Each row is a point. The window is the flat piece filled in between its corners: a triangle in 3 columns, a solid with four corners in 4, and so on. A path goes straight from each point to the next, and from the last back to the first. List the points from which the path goes on through the window.

Window (3 x 3)
-1.1  -3.7  -2.5
-3.8  -1.8  -4.4
-3.1  5.9  6.5
Path:
(1): -6.3  2.9  8.0
(2): -0.3  5.7  1.8
(3): 2.1  5.0  3.0
(4): -6.6  0.5  6.1
(5): -4.8  -6.0  -0.8
(6): 2.2  -0.3  -3.4
(7): -0.6  -3.0  -6.0
(8): -5.9  -5.7  -2.6
(9): -2.4  -1.0  4.0
(10): 0.0  2.7  -2.1
(11): 0.4  5.6  5.5
(12): -6.7  -0.1  5.5
Through the window after points: 1, 5

Window (6 x 6)
1.6  2.2  -4.5  -5.6  6.9  -4.7
-3.3  0.1  -11.0  -8.2  0.0  1.9
5.0  -5.6  -2.0  3.0  1.5  -1.1
-4.8  -4.7  1.6  2.8  -1.0  -2.3
-1.0  -2.3  9.5  5.9  -4.7  3.5
-2.8  1.1  5.2  11.3  -1.1  1.4
Path:
(1): -0.9  1.1  -4.9  -2.2  -1.3  -3.7
(2): -0.5  -2.4  -6.5  -2.7  11.0  3.3
(3): -6.4  -7.2  2.9  2.1  3.4  4.4
(4): -1.3  -1.0  -1.8  4.4  -7.8  -0.5
(5): -1.8  3.3  3.9  9.9  -7.4  -2.8
(6): -1.5  -3.5  7.3  5.2  0.6  4.9
(7): -1.1  -5.1  2.7  -0.1  2.4  6.3
(8): 1.2  -1.5  -2.4  -1.6  -5.2  -7.0
(9): 2.2  2.0  -4.3  0.7  -1.0  -5.7
(10): -3.9  -4.6  -3.8  -4.4  8.5  2.6
(11): -1.5  -1.6  2.4  0.8  2.0  4.4
(12): 1.1  1.8  -0.4  0.3  -3.6  -1.2
(13): -0.1  0.1  -4.6  -1.4  -2.8  -4.3
(14): -2.2  -2.4  -4.3  -1.0  5.6  2.2
(15): 0.4  -2.6  3.3  2.8  6.2  3.6
(16): 2.5  2.6  -3.0  3.7  -5.7  -5.2
Through the window after points: 5

Window (9 x 9)
3.0  3.3  2.4  5.7  6.3  2.7  3.3  0.7  -0.8
-3.2  -5.2  -2.5  3.4  -2.3  -3.1  3.8  -6.9  -3.1
2.2  16.4  -3.4  -6.2  0.2  4.0  2.6  -1.1  -2.4
7.6  -12.1  1.7  -1.6  -1.4  -8.4  -3.7  -7.7  2.8
0.1  -2.0  -0.1  -3.0  3.3  -0.7  -2.1  5.5  0.6
-4.6  3.0  2.3  -6.0  -1.2  -6.8  7.3  -5.4  0.4
5.0  5.0  3.0  2.9  -1.5  -1.9  -6.5  3.4  0.9
-1.5  5.8  6.4  -1.6  -0.4  8.4  5.7  0.4  -5.6
4.0  -8.2  -0.7  5.2  -2.1  -1.6  3.3  4.2  6.5
Path:
(1): 0.1  1.8  0.2  -2.4  -3.7  -7.3  6.4  -0.4  -8.3
(2): -2.2  -0.4  1.2  -2.3  -1.1  -1.8  1.7  -4.7  2.9
(3): -0.5  0.6  1.1  0.1  0.8  5.7  0.4  -0.7  5.4
(4): 3.7  1.5  2.8  1.3  -2.7  -3.1  8.3  3.0  -8.9
(5): 2.5  2.2  -0.2  -2.3  1.0  -2.5  5.5  4.7  -10.1
(6): -1.0  1.7  3.9  0.6  -0.2  4.6  2.2  -3.0  0.5
(7): -1.8  2.4  -0.6  -4.7  -0.1  4.7  -1.2  0.3  6.4
(8): 6.6  3.3  5.2  0.9  2.9  -6.4  5.0  1.5  -7.6
(9): 4.7  -2.1  2.3  1.1  -0.3  -2.5  1.2  4.4  -2.1
(10): -1.4  3.7  0.1  -1.9  1.1  4.3  -0.5  -5.4  9.1
(11): -3.7  1.9  0.3  -1.0  0.4  0.3  0.1  -2.1  4.4
(12): 6.4  2.5  2.7  -2.3  -1.7  -4.3  9.0  0.2  -6.1
Through the window after points: 3, 5, 11

Window (12 x 12)
-2.0  1.9  9.7  -2.5  -6.7  2.2  -7.9  6.7  0.2  -1.7  4.8  5.2
0.0  4.8  4.4  -5.6  -9.1  1.8  -4.7  -0.5  -1.3  -1.9  -6.0  5.2
0.5  -0.1  -1.4  -1.2  1.9  2.7  -1.8  -2.3  -2.8  7.9  4.4  -0.2
-2.2  1.2  -2.8  4.8  -3.9  -3.3  -2.5  -1.0  4.5  7.8  2.9  -2.1
-3.9  -2.5  -2.8  2.9  6.0  5.1  9.5  -7.4  5.2  -9.8  -0.4  -0.6
-3.7  -8.1  4.5  -2.4  -2.2  -0.5  -6.2  -1.5  0.7  -0.4  -8.7  4.0
-2.6  -0.4  -5.2  -1.5  9.1  -5.5  5.4  -1.0  2.3  -8.4  0.6  -0.8
6.7  -2.6  1.7  9.3  -0.2  0.6  -5.8  -5.9  -1.4  1.9  -8.4  6.0
0.4  -4.4  -3.7  -1.9  3.8  1.8  11.1  4.7  3.6  -8.6  -0.9  -4.5
-5.6  -1.1  1.9  -2.1  -9.9  -1.3  -1.4  4.5  -6.8  -1.9  2.8  5.8
-5.1  3.5  -2.2  7.1  4.4  1.9  -1.7  1.1  -1.6  6.2  -2.6  -2.9
-1.0  -3.6  -12.7  1.6  6.8  5.0  2.9  -2.1  4.7  -11.1  -1.8  -1.3
Path:
(1): -1.6  -1.7  0.8  -0.6  -0.1  1.6  -1.4  0.3  1.6  2.4  -0.1  6.1
(2): -3.5  -0.1  1.0  -2.2  -2.2  0.0  -0.4  5.4  -0.3  1.3  -1.8  12.7
(3): -3.2  -1.7  1.8  -0.1  -5.3  0.5  -1.9  0.5  -3.3  -3.1  2.0  -1.9
(4): -1.0  -2.6  -0.7  -0.8  -1.1  0.1  -4.1  -4.0  -0.9  -3.9  -1.2  -3.0
(5): -1.4  -1.4  -1.2  0.0  0.2  3.0  2.0  2.3  2.2  -0.7  -4.9  7.1
(6): -3.4  2.5  -1.0  -1.9  -0.4  -0.3  0.9  5.9  2.5  0.4  0.3  9.9
(7): 0.3  -4.8  1.2  0.9  -5.7  1.4  -1.4  -5.1  -5.6  -3.5  -1.6  -8.0
(8): -1.0  -3.2  -0.7  -0.1  -1.4  0.3  -3.6  -3.1  -4.8  -0.6  -2.9  -4.3
Through the window after points: 2, 4, 6, 8

Window (14 x 14)
-12.6  0.4  0.9  0.6  -4.0  5.5  7.0  7.0  0.4  5.5  0.8  2.1  -8.4  0.5
-2.3  -0.1  1.3  1.2  -6.7  8.4  0.3  7.8  -4.7  -1.7  3.8  -2.2  -9.5  -3.8
3.6  5.9  1.6  -2.2  6.4  -13.2  -1.2  0.9  0.9  0.7  -4.4  0.9  -2.4  0.8
7.0  4.1  -5.3  6.6  4.5  -8.8  -1.4  4.5  1.8  0.7  -0.1  4.7  -5.8  -0.1
9.3  -1.4  0.6  4.4  2.9  0.4  0.0  1.0  0.6  -1.6  -6.9  8.1  -3.6  -0.1
-7.9  0.0  0.9  -3.7  3.0  0.8  -1.4  -0.6  0.8  12.7  8.6  0.6  -9.1  -0.7
-3.3  -2.7  -3.4  1.2  2.0  -3.8  2.9  -5.7  3.2  9.8  5.5  -3.8  -0.2  -2.6
4.3  0.3  5.8  8.2  1.2  -2.3  3.4  5.3  -7.1  -1.0  -0.9  4.6  -7.5  2.0
-0.7  2.2  0.3  4.8  1.9  1.2  -2.3  -6.8  8.6  1.9  6.0  -2.7  -0.9  3.5
-6.4  0.9  -4.3  -1.1  2.1  -0.6  3.0  -6.9  -0.3  2.1  5.0  1.8  -6.4  1.4
-4.0  -1.5  -1.8  -2.1  5.7  0.4  1.4  0.3  1.9  3.8  9.5  0.9  1.3  2.1
-0.3  2.5  -1.0  5.9  -1.2  4.4  -3.7  9.3  -9.6  0.4  -5.1  -0.5  -6.7  3.2
4.1  12.6  -1.4  0.9  3.3  -6.8  0.0  0.4  -2.5  6.5  0.3  3.5  -0.2  -1.8
9.1  9.4  -2.1  3.0  11.6  -6.0  3.1  0.9  1.0  1.4  -4.3  -1.2  -4.5  -0.1
Path:
(1): 5.0  1.5  -1.1  0.3  -1.3  1.4  3.0  3.1  -2.8  3.6  2.4  0.1  -6.8  5.3
(2): -5.1  4.5  -0.5  3.2  5.1  -3.1  1.0  2.2  -0.1  2.4  0.4  0.3  -4.6  -2.4
(3): -3.3  1.4  -2.0  4.5  3.7  -1.2  -1.0  1.1  0.2  3.4  3.1  1.7  -4.0  -5.4
(4): -1.4  -2.7  2.3  -3.8  -5.4  0.3  3.4  -0.8  0.2  6.1  4.5  -0.6  -5.3  8.6
(5): 3.1  0.9  -3.1  2.0  1.5  -1.3  0.4  -0.8  1.9  2.5  1.7  1.9  -6.0  3.2
(6): -1.5  3.9  4.5  5.0  5.5  -1.9  -2.0  2.3  1.3  1.5  0.4  1.9  0.1  -5.0
(7): -0.9  2.3  -0.6  3.5  5.3  -2.8  -0.4  2.0  -0.1  2.7  -1.3  5.0  -0.3  -3.6
(8): 3.4  6.7  -0.1  -0.9  2.3  -4.7  0.3  1.2  -1.6  3.7  0.9  -1.7  -6.5  3.6
Through the window after points: 5, 7
